Rows are points. Any point is a mix of the corners, with weights that add up to 1. It lies inside the corners' shape when no weight is negative. Say inside or outside, and name the corners with a negative weight.
(in the rows, 128 means zero)

Corners:
(1): [172 139]
(2): [130 157]
(3): [ 59 116]
Points:
[102 132] => inside
[ 76 137] => outside (1)
[ 28 116] => outside (1)
[ 79 132] => outside (1)

Corners:
(1): [121 139 109 112 155 216]
(2): [131 185  95 162  64 105]
(3): [118 152 136 118 162 116]
(4): [ 67 118 156 249 156 108]
(5): [107 112 132 154 124 111]
(6): [ 78 142 148 135 128 128]
(7): [129 141 159 138 119 154]
Points:
[ 99 141 145 174 100 117] => outside (1, 3)
[ 99 131 154 188 123 120] => outside (1, 3)
[ 98 135 136 152 130 127] => inside
[115 139 133 135 140 138] => inside
[104 145 141 170 122  95] => outside (1)

Corners:
(1): [184 105 163  90  51  46  97 131 131  90 102]
(2): [161 162 112 100 161 132 202 149 105 114  99]
(3): [145 130 112 113 165 126 155  79  96 161  82]
(4): [131 230 111 133 249 120 112 104 207  88  97]
(5): [138 184 145  89 192 188  80 151 180  97  54]
(6): [114 119 153 133 130 176 179 112  93 107 143]
(7): [189 115 114 110 105  89  89 128  83  84 151]
(8): [160 113  86 122 124 158 159 109 158 130 108]
(9): [102 212  85 171 204 159  94 130 180 102  50]
(10): [140  49 142 132 166 150 166 133 108  92  99]
(11): [ 95  84 104  60 153 100 160 109  96 103 113]
(12): [157 102 156 107 120  76  99 181 112 138 169]
Points:
[140 134 120 122 144 140 144 122 133 112 112] => inside
[155 133 127 118 142 127 130 121 131 114  97] => outside (11)
[135 125 100 119 161 168 155 108 115 121  94] => outside (1, 4, 12)
[147 143 115 107 157 140 146 127 136 114  98] => inside
[153 113 143  99 140 114 116 126 129 107 121] => outside (2, 9)
[131 128 119 122 171 150 137 139 126  88 120] => outside (1, 3)
[154 134 125 105 126 113 127 144 118 124 118] => outside (4, 10)
[153 112 121 101 151 133 156 104 115 116 102] => outside (9, 12)
[128 133 118 109 162 131 130 128 132 103  93] => inside
